Each row of a before or after table is a point. The points were changed in one or more steps. Then noise was added and the rows were shuffled. The steps act on columns, c1 being the first. Write out the steps. A step turns or swaps two columns, mirrors them in a line or flattens them onto one, adds a multiple of one to another, or multiplies or shifts one. Angles are multiples of 10 degrees, from the lower column toward the higher: turns from -170 to 170, lines from 10 to 170 but not 90. Use the fewest steps. Two steps may share a column if one is a turn and the other turns, adds or multiplies; they go together, in the order done. Otherwise the lowest column goes first.

Before (9 x 2):
[[ 20   0]
 [ -1   8]
 [ -8 -12]
 [  8 -19]
 [  8  -8]
 [  6 -10]
 [-14  14]
 [-11  -8]
 [  8  17]]
After, 9 rows:
[[ -3   8]
 [ 60   0]
 [-42  14]
 [ 24  17]
 [-33  -8]
 [ 18 -10]
 [-24 -12]
 [ 24 -18]
 [ 24  -8]]
Steps: multiply c1 by 3

Before (12 x 6):
[[ -1  -5  -1  -9  14   6]
 [ -9  37  -4 -32  29  17]
 [ 24 -22 -26 -16  14  20]
 [ 47  19  27  42  23 -17]
 [-12  -8  17  -4   7   2]
 [-27  11 -19 -34 -22  -7]
 [-25  -1 -20   6 -36 -51]
 [-11 -22  40 -19   0 -20]
 [ 12  24  -3 -29  -1  14]
 [  9   6  45 -17  22 -19]
 [ 34 -14   9   5  -8  10]
 [  6  11 -26 -16   4 -11]]
After, 12 rows:
[[-12   0  18   4 -20   4]
 [ 26 -38 -28  23  54   7]
 [ -9  43  -3  26  34  24]
 [-24  16 -21 -50  -8  10]
 [ 10  15  -4  24   2  22]
 [  9  -1  44 -12 -44  22]
 [-24  30 -20   5   8  35]
 [ -1  -4  -3   8  18   6]
 [ 35 -40   9   7 -21  -6]
 [  4   7 -27  -4  44  19]
 [ 47 -14  28 -30 -17 -33]
 [-10 -13  42 -13 -60  24]]
Steps: add -0.7 times c1 to c2; add -1.5 times c3 to c5; turn c4 and c6 by -110 degrees

Before (8 x 9):
[[-35   0  18  26 -12  31   8  10  30]
 [-28 -32 -18  39  36   0 -14  21  37]
 [  1  -1  23  20   6  10 -39  -7   9]
 [ 27  20 -21  25 -26 -19 -11 -37 -38]
 [-33  13  16 -23 -26   4 -23   4  -2]
 [-28 -49   4  26 -60  17 -29 -30 -53]
 [-26  24 -12 -18  -5  43 -32 -12 -40]
 [ 17 -29  45  35  41  -3  33  21   1]]
After, 8 rows:
[[ 30  13 -22 -22 -26  -4   0 -23  -2]
 [-25 -30 -40  35  41   3 -26  28   2]
 [ 27 -48  -9  27 -61 -54  34 -23  11]
 [-23  19  24  25 -25 -23  38  -3  36]
 [ 31 -31  11  39  35  31 -19 -17 -17]
 [ -6  -1 -22  19   5   0  14 -38 -14]
 [ 31   1 -24  26 -11  13 -12   7 -40]
 [ 27  24   7 -17  -5 -58  17 -30 -17]]
Steps: turn c1 and c3 by 170 degrees; turn c6 and c9 by -120 degrees; turn c7 and c8 by 100 degrees

Before, 14 rows:
[[ 22   4 -37  12  17 -29 -45 -31  11  -7  17 -27 -26 -40]
 [  3 -48  30  36 -15 -11 -30 -23 -10  36 -35  35 -34  11]
 [ 16 -44   2  36  27   0   2 -26 -31  10 -10  -4 -14 -42]
 [-56 -27  27  19 -31  13  32  -2 -19 -25   2 -29  31  -3]
 [ 24  -9 -21   7   3 -18   7 -41  22  21  22  23  16  26]
 [-34 -20  26 -25  19  34 -12  24  15  14  38  21  -4 -18]
 [ -9   8   0   6  -2 -38  20   2   4   0  16  16 -13  12]
 [ 20 -10 -30  -1  16 -27 -22  -5 -45 -15  28  25  -1 -31]
 [  2   4 -22 -13 -17  -4  28   7 -14 -31 -30 -13  30 -33]
 [-53  22   2  41  17  -7 -31  12 -15  26   7 -29  28 -44]
 [-41  14  25   6  25  17  15 -23 -13 -10  16  10  12  27]
 [-32   0 -34 -12 -17  -8   8 -29  14  24 -17  16 -23  -7]
 [ 22  18 -38  -2 -26 -10   8  10 -35  20 -12 -20 -13 -16]
 [-11 -29 -40  25 -16  -4  12  19  -3  -6 -31  32  -1  28]]
After:
[[  3  -1  29  56   3 -12 -26 -23  -9  36 -36  35 -33 -18]
 [  0   1 -25 -18 -20  -2  42   8 -14 -25 -29  -9  28  -2]
 [-55  -2   2  39  35  -9  16  11 -18  27   6 -30  27 -51]
 [-35   0  25 -20   1  34   4  22  16  13  35  20  -6 -20]
 [-10   0   1   7  -1 -43   3   3   7  -2  19  17  -9  22]
 [-53  -2  28  20 -15  15  22  -5 -20 -23   1 -24  30  22]
 [ 24  -1 -43  19 -26 -14  18  10 -36  22 -13 -23 -10  -7]
 [-12   2 -43  26  -4  -4 -12  18  -2  -4 -31  29  -3  26]
 [ 22  -1 -17  17   7 -17 -15 -42  20  20  21  25  17  21]
 [ 15   2  -1  23  41   0  34 -26 -28  11 -10  -8 -12 -24]
 [-32   6 -35   6 -19  -6  11 -29  11  23 -15  14 -23   5]
 [ 22   0 -31 -15  16 -27  11  -7 -46 -13  31  26  -1 -39]
 [-40   1  25 -13  24  15 -10 -22 -12 -14  17  12   9  24]
 [ 23   1 -36  -4  18 -28   2 -30   9  -3  16 -28 -27 -62]]
Steps: multiply c2 by 0; turn c4 and c5 by 30 degrees; add 0.5 times c10 to c4; turn c7 and c14 by 50 degrees

Before:
[[-25   3   8 -10   2  17  -8  15 -20 -18 -10 -16  21 -18 -11  -2 -45 -23
   -8 -16]
 [  2 -24  34 -19 -43  -6  -4  -4   2  46   5  -1  38  14  -8   3  55 -24
  -13  -6]
 [ 12 -27  28   7 -37  32   5  -1  -8  -3  30 -20  28  12 -20   4  45 -24
    0 -20]
 [  2   0  18   2 -29  33   0  -5  11  39  -1  -4  28  23  -5   3  60 -10
   20  -5]
 [ -3   5 -32 -16 -19 -37   0 -14   7   6  -5 -24  27  15  33   1   7 -22
   -1  18]
 [-20  -1 -36 -17  10 -17  -8  -1 -41  -6  11 -39  25  33   6  -5   7 -10
   -4   2]
 [-12   4 -40 -31  -4 -23  29  -7 -30  -5  12 -23  15  49   7   5 -20  -1
   20   5]
 [ -8  -1  34 -11  15  41  17   9 -10   0 -14  -8  -4 -33   8 -11 -22 -34
  -38 -21]
 [-34  -3  20 -29   4  21  -6   3 -28 -23  -4   8 -23 -35  13  -7 -22 -38
  -10 -23]]
After (9 x 20):
[[ -8   0  35 -11  13  40  17   3   8  -1 -13  -9  -4 -34   8 -11 -22 -33
  -38 -22]
 [  1   0  18   1 -29  33  -1   8  -8  38  -1  -4  30  22  -6   3  61 -10
   20  -6]
 [  2 -25  34 -19 -42  -6  -3  14 -10  46   4   0  37  15  -8   2  51 -25
  -12  -7]
 [-34  -3  20 -30   4  20  -5  19  -3 -23  -3   9 -23 -34  13  -8 -30 -38
  -10 -24]
 [ 13 -26  28   8 -37  32   4  22  -9  -3  30 -21  28  12 -20   3  40 -24
    2 -20]
 [-19  -1 -37 -17  10 -17  -8  38 -14  -6  10 -39  25  33   5  -4  -8 -10
   -5   1]
 [-12   3 -40 -31  -4 -24  31  18 -14  -4  11 -22  16  50   8   6 -30  -1
   20   5]
 [-25   3  11  -9   2  17  -8   8  13 -18 -10 -15  22 -18 -11  -2 -50 -23
   -9 -15]
 [ -4   5 -32 -17 -19 -36   0 -10 -13   6  -4 -25  26  14  34   1   9 -23
   -2  20]]
Steps: turn c9 and c17 by 20 degrees; turn c8 and c9 by 70 degrees

Before:
[[  8 -10 -17   5   4  17  35  -2  -7 -19  -7  -7 -46 -11  29  -8  21  10
  -21 -34  12  13 -22  22  -7  20  -6 -12  21 -22 -34  -6]
 [ 10 -25  12   5  21  -6 -25   6  21 -17   8  28  44   4 -25   8  31  12
   19  27  11 -16  10 -46  -7  -6  36  10 -17  -1  -7  -1]
 [-17   3 -33  19  22  25   9  -5   6 -17  -7  -1 -35  -6  24   7  12  -4
  -41 -26  -6  11 -35  -8   5 -10  -3  11  23 -19 -28 -16]
 [ -9  -7 -18  12 -17   4  42   9  16  24 -30 -23 -21  20  -5  25   1  -4
   51  -3 -24 -43 -29  10   1  27  -4 -21  17 -12  20  -2]
 [  6   4  -6  -4  15  20  24  -8   9   6  16  -6 -16  -3  16  -4   2  13
  -35 -20 -20  13 -18  18   4 -13 -33  18  29  -8 -60  -4]
 [ 27 -11  28   8  11  -8 -10 -17   2 -11 -13  -4  40  21  -5 -12  -6 -16
   21   8  15  -6  22 -42  -9 -26  18 -21  -1   7  23   5]
 [  6 -33   7  21 -21 -34  -8 -11   1  11  17  -4  26  27 -26  -2  15  12
    2  18   6  -2   4 -29   6 -13   4  -5 -22  21  28 -18]
 [ 14  20 -21  18   1   1  -1   5   0   8  -6  11 -51 -23  15 -22  16  -3
  -42 -39 -20   7 -34  17   8  20  -7  -7   2 -23 -11   9]]
After, 8 rows:
[[-17   3 -35  18  22  23   7  -6   8 -16  -9   1 -36  -3  24   7  12  -8
  -42 -26  -5  12 -35  -6   8 -10  -3   9  20 -22 -30 -13]
 [ 14  21 -22  14   1   1  -4   7   2   7  -9  12 -51 -25  13 -20  19  -9
  -37 -39 -21   9 -33  18   8  21  -5  -6  -1 -23  -9   9]
 [ 12 -28  10   8  22  -5 -27   8  20 -17   8  24  43   5 -24  10  30  32
   17  28  11 -18   8 -48  -6  -9  34   7 -21   0 -11   4]
 [  8 -11 -16   5   2  12  36  -3 -11 -19  -4 -11 -45 -13  30  -8  23  23
  -24 -35  11  16 -26  23  -7  18  -3 -13  25 -24 -33  -5]
 [  8   3  -8  -5  10  22  25  -8   9   4  18  -5 -16  -4  18  -4  -1  28
  -36 -19 -17  12 -19  18   3 -15 -32  18  30 -12 -57  -4]
 [ -6  -7 -19  11 -18   5  41   9  15  23 -34 -17 -21  19  -4  21   0 -12
   52  -4 -23 -40 -27  10   1  25  -8 -22  14 -14  21  -3]
 [ 25 -11  27   9  10  -8 -12 -18   0  -9 -13  -4  41  23  -5 -12  -6 -39
   20   8  13  -6  20 -41 -12 -25  15 -23   1   6  26   3]
 [  6 -32   7  23 -21 -32  -7 -11   3  10  14  -3  25  26 -26   1  13  32
    3  18   8  -3   2 -30   4 -14   4  -6 -20  17  26 -19]]
Steps: multiply c18 by 2.5

Before (8 x 64):
[[  3 -13   8  34  23   9   7  14  16   4   6  12   0  14   0   9 -14  11
   -6   2 -12  -2  14 -10 -13  35  -5  21   4  -5 -24  18  12  19   9 -11
  -23   1  20   6  -8 -11   2   1  24  22   6  15  -3   5  -4  23  -5  -9
   -5 -15   8  20  19   1   6   1  15   1]
 [-21  -7 -17 -12  12  -9  10  16   1  16   8  -4  -8   6   2  23  34   0
    2   8   5 -13  -6  11 -17  15  -2  -9 -22   2   4  31  -4  -5   8   5
   -1  13 -10  -9  10 -15 -15 -21  16  16 -12   3  -9  -9  -5   3  -2   9
  -29  -6  10  12  -2  -5   4  -1  -2   5]
 [-19 -14  -3  -2 -22 -28 -41   3   5  14  -5 -15 -46 -11 -35  20  36  41
   16  14  15   6  -4  25 -12 -22  33   0 -25 -21  14   9 -13 -20 -11  34
  -26 -34  -7 -39 -12  47  11  12 -19   5 -32  -9 -25  28  12   6 -13  14
   32  12   9   3 -26  12 -16  -3 -20   7]
 [-16 -18  -9  35   1   5  27 -13  32  -5  -8  13  11   7  15   7 -13  -7
   -8  14 -15  -8  23  -9  -7  21   5   1   6  -9 -17   8  16  -2  -7 -13
   -4  14  18   1   4   0  -1 -11  11   9   9  13  11  -4 -11   9   6   3
    1 -20  -5   1  -2  -3  22  -2   8  24]
 [  6 -19   0   2  -6 -22  24  -8  27 -16  12  -5  -3  26  28 -15 -26   5
   -2  -1  -5  -5  11  -4   7  25 -20  22  27 -28 -17   4  21   3   0   5
   -7  -5   8   3 -17  -5 -20 -32  22   2   3  33   0  -1  -8  49  12   9
    1 -21 -26  18  15  26  19  23  -3  13]
 [ 20  -5  19  26  43   2   1  -4  -1  -6 -49  41 -14  18  -9 -26  10  -8
   -4 -28  -5 -17 -13  -8  -7  23 -20   8   0 -15  18  -7  12  -6 -27  33
    8   5  25   8 -34  22   1  25  10   7  40  -4  11  45  42  21 -19  -7
  -12   0  -6 -29   7  12  37  20   7 -21]
 [-20  -1  -2 -10 -11 -44  -7  -7  -5  21  -5  -1 -39 -28 -26  15  18  25
   21  -2  15  -2 -10  10  -6 -10  13  -4 -10  -2  11  -4   1 -10  -1  30
   -1 -32   0 -34  12  28   4   0 -26  13 -25 -10 -31  -3  -1   1  -8   2
   14  11   8   9 -29   5 -13  -9 -16  -1]
 [-15 -19 -10  27   6   2  20   7   3 -10  -2   7 -18   6  11  -1   0  10
  -23   8  -4   5  24  14 -21  26  -3  17   8   7  -9  22   7  -5 -11   7
    0  -5  -5   8  16  11 -16 -20  25  18  -6  30  -6   2 -21   8  20  -6
   13  -4  10  11  13  -1  12   5  -8  23]]
After (8 x 64):
[[-17 -16  -4  -1 -21 -28 -42  10   5  15  12 -15 -45  -9 -39  21  37  38
   14  14  15   7  -9  25 -11 -23 -25   0 -26 -16  14  10 -11 -21  -9  34
  -29 -34  -5 -39 -13  51   9   1 -17   7 -32  -7 -23  29  12   4 -15  16
   32  -5  10   5 -28   9 -12  21 -21   7]
 [-15 -19 -11  29   6   3  22 -14   5  -8  -2   8 -21   8  12   1  -2  12
  -24   7  -3   4  60  13 -20  25   1  17   7   8  -7  21   8  -5  -9   5
    2  -5  -6   8  19  12 -14 -15  26  20  -5  27  -7   4 -20   8  22  -4
   12   6   7  11  12  -2  12  -2  -8  24]
 [-21 -11 -16 -15  14 -11   9 -16   1  18 -10  -7  -8   4  -1  22  34  -1
    1   9   5 -11 -13   9 -15  16  -2  -8 -22   1   2  30  -4  -6  10   4
    1  12 -10  -9   9 -17 -17 -21  16  17 -11   2 -10  -7  -5   1  -4   6
  -29   1   9  11   0  -3   0  -6  -1   4]
 [ 20  -2  21  25  44   2   1  23  -2  -6  32  43 -15  14 -11 -21  11  -8
   -5 -28  -3 -15 -33  -9  -8  27  20   3  -2 -15  18  -8  10  -7 -26  34
    7   6  23   6 -31  22   5   9  12   7  40  -1  10  45  42  21 -19 -10
  -11  21  -9 -29  10  11  53   0   8 -21]
 [-16 -18 -11  37   3   6  27 -13  33  -5   1  12  10   8  16   8 -15  -6
   -9  12 -16  -6  59  -6  -7  19 -12   2   5 -10 -21   7  18  -3  -7 -14
   -6  16  18   1   4   0  -2   6  11   9   9  12  12  -6 -11   9   5   4
    2   5  -6   0  -3  -1  24 -21   6  24]
 [-22  -2  -2 -10 -10 -41  -8  -3  -1  23  10  -1 -37 -29 -27  16  17  24
   22  -1  15  -4 -21  10  -5  -8 -11  -6  -9  -5  12  -4   2 -10  -1  28
   -1 -33   1 -34  10  28   2   3 -26  14 -26 -10 -31  -2   0   2  -8   4
   13 -12   9  10 -29   7 -11  11 -15  -2]
 [  6 -18   1   2  -6 -21  26 -32  27 -15 -17  -7  -4  25  28 -14 -25   4
   -3  -1  -1  -5  26  -3   9  26  13  23  27 -29 -16   4  19   1   1   6
   -6  -6  10   1 -18  -6 -18  -7  21   1   4  31  -2  -4  -7  52  12   8
    1  26 -27  18  13  26  12 -19  -3  14]
 [  1 -13   8  32  23   9   8   6  15   4  -9  13  -1  14   1  11 -14  12
   -8   1 -14  -2  34 -10 -14  36   0  19   1  -2 -26  17  11  17  11  -7
  -24   3  18   5  -5 -13   2 -15  24  21   4  14  -1   4  -4  24  -2  -8
   -8   5   6  21  20   1   4 -12  15   1]]
Steps: turn c8 and c44 by -70 degrees; mirror c11 and c61 in the line at 100 degrees; multiply c23 by 2.5; turn c56 and c62 by -110 degrees; turn c27 and c62 by 160 degrees

Before:
[[-16  10 -28   4   8  20  28 -19   2  11 -13  11 -17  -3   2   1 -26  26
   18  11  -7   4 -27 -25   6 -39  -4  19   3   7   8  47  -2  23  27  21
  -30 -13  28  19 -10 -16 -11  15 -11   0   6  29 -23  16 -37 -12   8  19
    2  15 -12 -16  12  25 -29 -13 -42 -11]
 [ 17  22   7   6 -15 -17 -19 -24  11  35  -5  20 -26   1  -6  25  -1  18
    9  -5  -1  24 -23 -22  15 -11  12  -7 -19  25   4 -16   1  -2   3  15
   36  19  30  12  -9  -4 -12  31  -3 -10   4  14   8  33  12 -34  33   3
   -3   7   8  -1   8  15 -25   8   1   9]
 [-11  12  23  -4  -3  -8  14 -14  41   2 -15  -4  32  15  15 -23  13  -1
   11   1   3  -6  11  -3   6 -45  25  13 -12   0 -13  38  26   7 -26 -14
  -20  30 -12  34 -20  13   6 -17  -3  11  22   1 -53 -15  -3 -23  -2   2
   -2  -3  18  -5  47  22 -16 -14   3 -36]
 [ -7 -12   4  -5   9  19  -5 -17  11  14  11 -18   5   7 -29 -16  29  -4
   17   9 -45  -1 -27  28   5  34 -35  37 -17   5 -29  28  -2  39  42  -9
   10  -9 -23  27   1  17 -16  -1 -22  26   6  -1  -7  11  19  41 -12 -22
   16 -36  16  14 -10 -21   3 -11 -19   8]
 [ 23  25  -7  -5 -29  -5  23 -29   7 -10   0  -9   8  -6  19  -6  -6 -12
    2 -14  15  26  -3  28 -27   1  16  28  17  11 -31  51  46 -23   9  60
   16 -25  -7 -23 -19  29  -7  43 -32   1   1  31 -39 -26   3  25 -35   7
   15  -9  35  12  -7  20   5  -6 -11  -8]
 [-16   5   1 -17  -6  -4 -38 -38 -25  27   4  36  -5 -10   2 -32   7 -16
   18  -2 -10  12   0 -35   4 -16  -6 -16 -22  13 -12 -38   7 -12   9 -20
    8  -4 -10 -18  11  -7   6  12  10 -16  -9  33  21 -22  10   6 -23   5
   -5  -1  19 -11  13  20   2  -1 -13 -50]
 [-11  16 -20  26   2 -16  18 -37  -3  32  20   2  11 -19  -6  22   0 -37
  -11 -19   9 -16 -12   5 -17  20  -3 -17 -25   3 -15  -7   4 -18  14  10
  -21  24 -28   2  28   9  19  36 -21  37   5  19  -9 -12  -5  46  17  17
  -10  -1  -1  -5   5  -1  14  -5 -11 -14]
 [  6   9  18   9  13   0  18   6 -29  29  -7  15  -3   0 -17  19  22  36
  -17  11  -6  24  -5  -6 -14 -21 -27   3  22  -2   0   9 -17  19  18  26
  -18  10  30 -18  16  -5  -6   0  -5   1   2  24  -3 -10  -8  26  13   6
  -12   6  27  30  10   3 -18 -29  15 -28]
 [-30 -19  -1  10 -30 -21 -13 -19 -13  24  -1  16  -5 -13  -2  15  -4  13
    4 -20   7 -14  -9  42 -24  -3  18 -34  17   2  21  51 -12  12  -9 -31
  -20 -33  -8 -14  19  22   4   7 -17  13   5 -19   8  -4  13 -10  16  -1
  -18 -16  -3  -4 -16   8  23   1  11  -5]
 [ -6  26  -1  28  10  13  -8   7 -49   0   3   4 -17 -13 -19   8 -14 -35
   18   4  -2   4 -23 -55  -9  -3  15 -18   0  -3   6 -28  10  36  15  -8
  -39 -15  32   1   3 -18  -7   1 -15 -24 -47  36 -18 -18  18 -20 -15   2
   19   3  16  -9  10  -2 -20  11  -7  21]]
After, 10 rows:
[[ -7 -12   5  -8   9  22  -9 -20   9  12  -2 -17  11   4 -28 -18  37  -7
   18   8 -44   1 -27  27   5  32 -38  37 -17   7 -29  28   1  40  41  -8
    8  -8 -23  26  -1  15 -14  -1   6  25   4   2  -6  11  22  43 -14 -20
   20 -34  16  15  -9 -20  -2 -13 -18   9]
 [-18   4   0 -16  -9  -6 -36 -36 -27  31  11  37  -6  -7   3 -33  -2 -15
   15  -4  -7  11   1 -33   6 -16  -9 -15 -21  10 -14 -37   3  -8   9 -22
    6  -3 -10 -18  11  -7   5  10  12 -15 -12  33  22 -21   7   5 -21   4
   -4  -3  20  -6  12  21   7  -1 -12 -50]
 [ -7  27  -2  27  12  14  -7   7 -50   0   0   2 -26 -15 -17   2   1 -32
   17   4   0   3 -23 -54 -12  -3  16 -17  -1  -1   3 -27 -22  36  13 -11
  -36 -16  32   0   3 -21  -8   0 -19 -26 -46  34 -21 -18  17 -20 -14   1
   22   4  17 -10  11  -1  12  12  -5  23]
 [-11  18 -22  27   6 -16  23 -37  -4  30  18   0  22 -19  -7  18  17 -38
  -12 -20   8 -14 -10   7 -15  20  -2 -15 -25   4 -15  -8  12 -17  16  11
  -20  26 -30   3  26   9  22  39 -12  36   7  17  -7 -12  -6  45  16  18
  -10  -1   1  -6   4   0   3  -5 -11 -15]
 [ -9  15  22  -2  -5  -9  12 -13  43   1 -35  -2  52  14  13 -25  12  -2
   11  -3   1  -6  12  -1   6 -45  23  13 -14   3 -15  41 -16   5 -27 -14
  -19  30 -14  32 -19  13   8 -17   6  14  20  -1 -53 -15  -3 -22  -5   4
   -2  -4  17  -3  49  22  23 -17   5 -34]
 [ 22  28  -4  -6 -28  -5  21 -29   6 -11  12  -7  14  -8  18  -5  19 -11
    2 -15  13  23  -3  26 -28   2  16  28  19  11 -34  51   7 -20   8  60
   17 -27  -6 -22 -21  33  -9  44 -26   0  -1  31 -39 -24   6  25 -34   7
   13  -9  34  12  -8  19  46  -6 -10 -11]
 [  4   8  20  10  12  -2  18   6 -28  26   1  15  -6   0 -19  22  14  35
  -18   7  -4  25  -7  -4 -13 -20 -30   4  23  -1   1   6 -20  19  16  27
  -20   8  30 -20  16  -8  -7   2  16   3   2  24  -5 -12  -5  27  12   5
  -14   8  29  29  13   4 -19 -28  16 -28]
 [-29 -21   0  12 -32 -23 -14 -20 -15  22   5  15  -8 -10  -4  17  10  12
    6 -21   8 -13  -7  41 -22  -2  17 -32  15   3  22  50  25  11  -9 -29
  -18 -36  -7 -15  20  22   4   6 -13  14   5 -20   7  -3  12 -10  14   2
  -16 -14  -1  -7 -17   7 -13   2  10  -5]
 [-14   9 -27   7   9  21  29 -18   2  11 -21  11 -33  -6   4   1 -11  29
   18  11  -8   3 -25 -29   7 -38  -4  18   2   7   7  48 -30  25  24  18
  -33 -13  26  15  -8 -17 -13  14 -27  -1   4  27 -22  14 -34 -12   8  17
    1  16 -12 -14  11  24  -3 -15 -44 -13]
 [ 17  21   6   7 -14 -16 -18 -23  12  35 -11  22 -38   1  -5  25   0  17
   10  -7   1  25 -21 -22  13  -7  14  -8 -21  28   4 -18 -27  -2   3  14
   36  21  33  10  -9  -2 -11  29  -5  -7   4  15   9  33  11 -34  32   5
   -5   8   8  -1   5  16   2   6   3   9]]
Steps: add -0.5 times c40 to c11; multiply c13 by 1.6; turn c17 and c45 by 50 degrees; swap c33 and c61
